Each row of a before or after table is a point. One or more steps were done to the points. Then noise was added and the rows were shuffled. The steps act on how far a point lies along the listed directions, d1 being the first. What was done? A step turns or swaps two directions, mirrors them in a line or flattens them onto one, adds a multiple of one to another, or multiplies one. Angles are multiples of 10 degrees, from the lower direction toward the higher: turns from -170 to 170, lines from 10 to 170 but not 90. Use the fewest steps. Two steps may share a direction if one is a turn and the other turns, adds or multiplies; they go together, in the order done. Otherwise the lowest direction goes first.
In the rows, zero is written as 128.

Directions:
(1): [ 73 151]
(2): [151 183]
Before, 13 rows:
[[107  99]
 [183 161]
 [186 181]
 [175 145]
 [201 142]
 [183 177]
 [205 127]
 [164 134]
 [187 116]
 [115  99]
 [141  90]
 [187 161]
 [155  82]]
After, 13 rows:
[[153  95]
 [158 146]
 [200 153]
 [187 138]
 [170  93]
 [175 178]
 [166 157]
 [165 191]
 [117  90]
 [160 196]
 [124  95]
 [168 174]
 [191 166]]
Steps: turn d1 and d2 by -20 degrees

Directions:
(1): [157 186 180 116]
(2): [ 52 139 154 106]
(3): [115 122 159 205]
(4): [112 187  76 151]
Before, 14 rows:
[[ 73 165  61 108]
 [111 124 199 150]
 [131 120 129  78]
 [178 119 137 192]
 [131  86 171 111]
 [118  81 132 181]
 [ 48  75  45  95]
 [123 161 144 165]
 [111 170 221 122]
 [117 138 190  45]
 [125 142 169 102]
 [ 43 147 164 117]
 [ 53  82 131 139]
 [183 149 157 103]]
After (14 x 4):
[[148 159 125 103]
 [147 143 139 130]
 [ 62  69  48 102]
 [107 107 121 141]
 [159 154 175 150]
 [147 134 156 149]
 [ 78  76 108 149]
 [169 172 148 118]
 [101  92 143 172]
 [122 147 101 101]
 [136 119 174 174]
 [123 120 140 148]
 [140 126 174 163]
 [106 122  72  88]]
Steps: flatten d1 and d2 onto the line at 160 degrees; flatten d3 and d4 onto the line at 160 degrees

Directions:
(1): [137  44 117 119 201 166 125 135]
(2): [174  88 163 154  67 151 138 192]
(3): [143 135  17 133 107 146 143 152]
(4): [137 123 128  17 113 110 110 158]
(5): [131 183 136 135 156 188  58 169]
Before (9 x 8):
[[138  96 116 185 123 153 154 119]
 [115  96 154 102 155 115 147  74]
 [135 207  82 116 136 175  40 177]
 [102 142  87 197 114 149 170 128]
 [106 140  62  33 156  66 153 125]
 [123 138 181 225 148  91 169  46]
 [ 77  94  93 157 170 125 148  94]
 [ 93 194  60 105 153 125  81 111]
 [112 111   7 129 174 125 115  87]]
After, 9 rows:
[[149 108  80 152 125 175 132 135]
 [188 136  72  63  64 127 128 187]
 [138 111 132  59 132 144 112 136]
 [123  79 133 125 124 159 117 174]
 [147  72 211 165 138 149  88 139]
 [112 119 227 156 124  81 125  83]
 [127 118 199 193  98 115 124 120]
 [109 134 175  74 106 132 124 164]
 [123 144 148 242 157 136 141 136]]
Steps: turn d2 and d4 by 150 degrees; multiply d2 by 0.7; turn d3 and d5 by 150 degrees; multiply d5 by 0.4

Directions:
(1): [104  73 152 144 125  36  77 114 111 150 182]
(2): [143 140 127  28 149 104 106 170  98 189  93]
(3): [184 161 136 146 154 148 158 125 140 203 212]
(4): [142  43  40 102 113 169 132 104 110 139 152]
(5): [234 107 111 166 157  99  94 160 138  98  94]
(6): [169 109 185 114 139 127 166  42  63 121 102]
Before (8 x 11):
[[ 92  94 117 157 111 113 137  86 114 108 146]
 [ 98 134 102  57 129 171 102 149 128 159 149]
 [140 136 192 157 137  59  96 112 119 142 159]
 [ 95 159 124 156 147 120 117 173 174  83 109]
 [ 66 180 159 138 148  68 134 149 173 123 145]
 [124 112 147 179 133  80  88 124 122 121 182]
 [108 121 144 134 141  32  57 167 124 105  57]
 [160  99 110  75 123 102  70 135  86  94  24]]
After, 8 rows:
[[113 170 133 138 150 137 139 162 155  80  85]
 [163 137 160 161 139 148 152  79  89  90 119]
 [162 155 161  94 163  99 117 140  92 104   8]
 [159  94 111  66 122  72  48 156  95 131  63]
 [104 202 174 119 149 126 179 111 149 101 104]
 [113 146 108  61 141 185 116 141 131 164 156]
 [ 99  94 119 140 106 124 146  79 105 101 122]
 [167 156 209 146 140 108 139  78 109 122 114]]
Steps: mirror d1 and d6 in the line at 50 degrees; turn d2 and d3 by 20 degrees

Directions:
(1): [145 149  91 185 119 103 217  61  97 159 169 109 160  93]
(2): [150  79  30 115 140 181 139 170 145 171 122  79  83 102]
(3): [193 188 108 137 138 126 127 136 139  44  82  49 153 140]
Before:
[[ 93  61 143  96 127 110 136 114 130 154 162 179 101 137]
 [155 121 126  85 133 152  63 217 158  70  70 108 133 152]
 [ 83  79 110  87 142 166  68 167 140 154 118 169  92 151]
 [143  97  71 113 116 147 133 131 170 148 107 123  77  96]
 [129 122  94 183 112  81 170  70  92 156 163 140 158 103]
 [ 92 185 240  99 142  82  38 132 145  53 104 138 148 170]
 [169 160  98 132 119 106 142 127 130 100 130 107 120 150]
 [180 108  96  72 153 168  78 207 188  94  72  59  65 152]
 [102 143 249 120 119  86 128  79 102 109 154 182 152 133]
 [133 102  80 157 119 146 155 143 160 150 158  97 115  94]]
After, 10 rows:
[[124 102  78 177 114  94 168  80  96 173 166 140 144  96]
 [157 149 156  96 129 131  67 196 150  46  70 113 156 161]
 [ 94  56 143  89 128 116 128 124 135 149 157 177  96 139]
 [108 145 174 168 108  98 144 103 143 112 164 147 156 118]
 [160 182 220  97 137  94  73 143 163  29  78 113 133 186]
 [141 103  57  79 164 176  62 203 176 122  91  40  70 122]
 [ 77 113 168  92 138 136  54 148 133 118 113 191 119 170]
 [119 153 179 128 103  89 120  85 151  99 112 177 128 125]
 [167 162 101 138 116 101 147 120 128 101 134 112 122 149]
 [143  53  72  92 141 183 144 161 133 186 142  93  67  86]]
Steps: turn d1 and d3 by -10 degrees; multiply d2 by -1

Directions:
(1): [ 92 210 146 121 148  88 169 140 102  72 101 103 123  50  66 107  93 179
 160  76]
(2): [221 125 163 156 119 173 151 101 105 145 237 146 126 128  93 159  86 175
 158  90]
(3): [143 115 114  28 178 173  88 143 126 175 119  61 123 121  88 137 135 212
  82 154]
(4): [113 163  91 157  58 199  91 114 114 149 131  64  78 123 182  48 108 135
 119  71]
(5): [106 131  92 161 240 144  86 171  87 132 149 114 188 132 181 147  59  98
 136  92]
(6): [ 87  76 177  77 108 129 123  98  94 109 125 193 105 105 170 100  17 151
  93 161]
Before:
[[124 124 102  95 160 146 116 153 151 145 130 101 127 120  94 130 152 129
  122 167]
 [176 120 127 151 152 119 143 118 121 134 160 124 154 149 153 167 135 114
  154 103]
 [ 98 105 107 107 173 146  59 163  89 174  96 114 122 139 197 124 113 135
   81 135]
 [158 147 136 119 162 129 134 130 130 148 145  91 127 116  93 121 125 178
  139 132]
 [  7 128 113  97 189 121  70 149  91 121  72  91 125  70 194  67  36 142
   72 109]
 [132 117 155 137 143  99 148 146 138 119 135 184 142 128 115 146 148 118
  135 138]
 [168 131 135 149 218  73 170 133 121 107 159 136 185 120  80 176 127 145
  159 124]
 [175 126 131 162 169 128 137 123 119 130 163 150 155 117 110 167 106 111
  153 110]
 [ 39 136 100  72 210 141  70 165  96 141  79 109 154 103 175 123  65 141
   97 138]
 [117 125 113  93 146 171  92 143 133 151  94  94 115 125 137  82 131 151
   99 131]
 [119 141  86 157 176 103 106 144 125 119 109 101 143 122 158 129 150 105
  148 100]]
After:
[[152 105 155 103 131 133 130 106 131 150 147 133 110 125 124 114 102 170
  118 165]
 [124  58  96 120 192  95  86 164 183 180  95 114 169 181 145 189 242  73
   76 194]
 [ 99 109 119  86 156 147 112 141 129 133 132 122 114 105 119 106  88 137
  112 168]
 [128 136 145 117  75 109 158  92 128 109 107 121 101 119 150 107 130 140
  135 113]
 [ 97 119 124  84 167  77 103 168 123 151  50 129 124 124 130 151 186 133
   93 173]
 [110  90 116 132 111  97 105 114 136 117  93 159 113 136 185 112 135 101
  118 154]
 [ 94 101  92  70 157 129  83 153 165 181  77 113 146 163 146 165 208 108
   87 202]
 [128 148 124 153 103 161 113 143 126 139 134 115 108 120 147  86 134 136
  125  90]
 [121  97 140  89 192 119 117 152 134 130 103 147 152 130 110 135 130 133
  110 163]
 [144 131 132 128  56 146 139  91 143 130 113 132  81 103 118  92 139 125
  126 124]
 [150 108 121 127  48 168 122  71 136 153 136 100  73 135 168  58 120 158
   95 132]]
Steps: turn d2 and d5 by -130 degrees; turn d1 and d2 by 150 degrees; turn d3 and d6 by 160 degrees; turn d3 and d4 by 160 degrees

Directions:
(1): [104 121 208 104 165  96 118 103  66 160 133 122 126  97 188 234 220 103
 176 123  60 124 148 131 193 164 133 114 113  93 148 159]
(2): [151 111  87 180 139 182 192  68 208 110 155  68 109 151 160 191 165 182
 151  70 122  57 195 125 122 142 155 108 137 167 121  75]
(3): [177 141 154  99 140 138 149  50 160 122 101 168 235 113  91 169  94 132
  58  77  51 143  96 206 132  85  92 123  89 155 131 131]
(4): [106 148 109 139 168 135  73  71 156 150 113  50 124 102 149 151 152 220
  95 149 156 168  92 163  84 105  94 169 213  45 127 185]
(5): [153 151 101  25  96 189 148 140  93 157 110 227  97 165 154 194 143 199
 119 153 166 133 169 132  70 158 119 152 125 175 116 183]
(6): [220 191  96 175 168  63 157 131 107 172 169 111 188 207 105 154 111 122
 179 202 124 131 131 133 120 167 107 119 129 109  41 141]
Before:
[[114 108 139 136 150 135 111 108 146 104 112  79 116 106 135 126 145 124
  110  98  99 121 122 125 137 111 156 127 131 119 152 105]
 [ 84 111 126  51 102 202 130 123 115 131 114 175  83  99 182 198 190 192
  117 121 151 123 154 126  98 122 135 150 142 125 163 174]
 [112  95 148 138 113 130 158 107 153  94 116 121 128 108 132 142 159  95
  143  64  76  90 148 125 167 128 156 127  94 161 144  73]
 [102  95  95 142 146 182 109  95 181  90  99 109 103  96 129  92 115 151
   85  90 152 110 124 108 106 105 129 142 163 145 145 119]
 [142 141  87 173 147 128 128 106 159 107 151  59 141 138 117 111 120 137
  137 121 156 117 121 142 113 123 114 110 155 100 109 104]
 [172 135  85 116 108 183 163  96 155 125 135 138 125 150 121 140 137 161
   83  87 140 125 154 174 114  93 108 119 138 166 135 136]
 [ 99 141 218  57 174 111  84  82  61 162  83 190 145  87 178 249 227 144
  142 139  63 153 109 165 145 147  86 150 118  97 158 192]
 [149 111  79 157 102 149 150 142 150 128 145 139 107 161 115 133 124 162
  143 113 159 113 164 106 119 132 142 112 118 159 127 114]
 [ 94 109 127 129 131 156 147 120 139 133 139 115  78 106 149 150 170 134
  124 102 124 111 157 109 163 139 155  96 126 150 165 119]
 [184 146 132 167 146 119 145  82 179 125 122 100 208 156 109 158 101 146
  107 124  83 114 105 175 111 109 109 106 131 129 114 129]
 [157 165 117 173 117  72 140 153 154 137 133 132 166 153  63  83  77  71
  124 154 122 126 105 135 126 124 133 114 119 146  89  86]]
After (11 x 32):
[[163 161  77 138 119 125 133 151 114 151 154 123 124 164 102  86 113 132
  110 157 169 159 129 155 113 104 102 127 155 125 112 163]
 [191 143  78 171 163 126 153 124 148 121 135 131 154 174  95  99  90 118
  122 150 141 109 128 104 116 143 121 127 133 161  74 108]
 [158 138  99 139 119 140 178 152 115 141 174 143 135 170 145 181 166 130
  181 165 137  96 174 110 125 158 141 110 106 132  98 126]
 [ 62 111 159 153 154 120 108 156  92 133 126 114  21 121 215 181 248 149
  220 147 149  91 185  62 147 189 156 135 157 112 153 122]
 [ 85 127 140 118 108 129  99 109 178 124  87 132 135  75  90 106 107 132
   65 107 123 144  87 160 110  89 125 148 147 133 150 124]
 [160 136 109 141 155 113 124 134 126 126 136  97 123 158 135 128 142 121
  139 146 111 118 136 106 132 144 156 123 128 123 103 111]
 [161 132 113 132 125 104 121 123 113 147 117 167 181 144  90 134 102 138
  112 132 123 163 107 149 136 114 100 120 106 125 121 150]
 [163 165 124 141 157  95 153 121 111 168 154 127 142 150 117 161 147 117
  140 158  99 141 140 131 165 163 125  92 114 131 109 142]
 [139 136 109 124 109 116 116 162 108 102 132 137 153 128 100  72  93  81
  124 140 154 143 100 129 131 128 109 108 117 125 124 116]
 [157 163 129 144 159  78 120  84 129 149 124  86 163 140 125 165 156 144
  152 153  96 138 110 152 130 140 114 154 145  89  80 144]
 [ 99 132 123 137 114 118  75 180 125 124 105 108 111 134 123  68  95 142
  124 181 175 148  86 107  84 116 122 136 166  91 141 158]]
Steps: turn d3 and d4 by 130 degrees; turn d1 and d3 by -30 degrees; turn d2 and d6 by 130 degrees; multiply d5 by 0.4
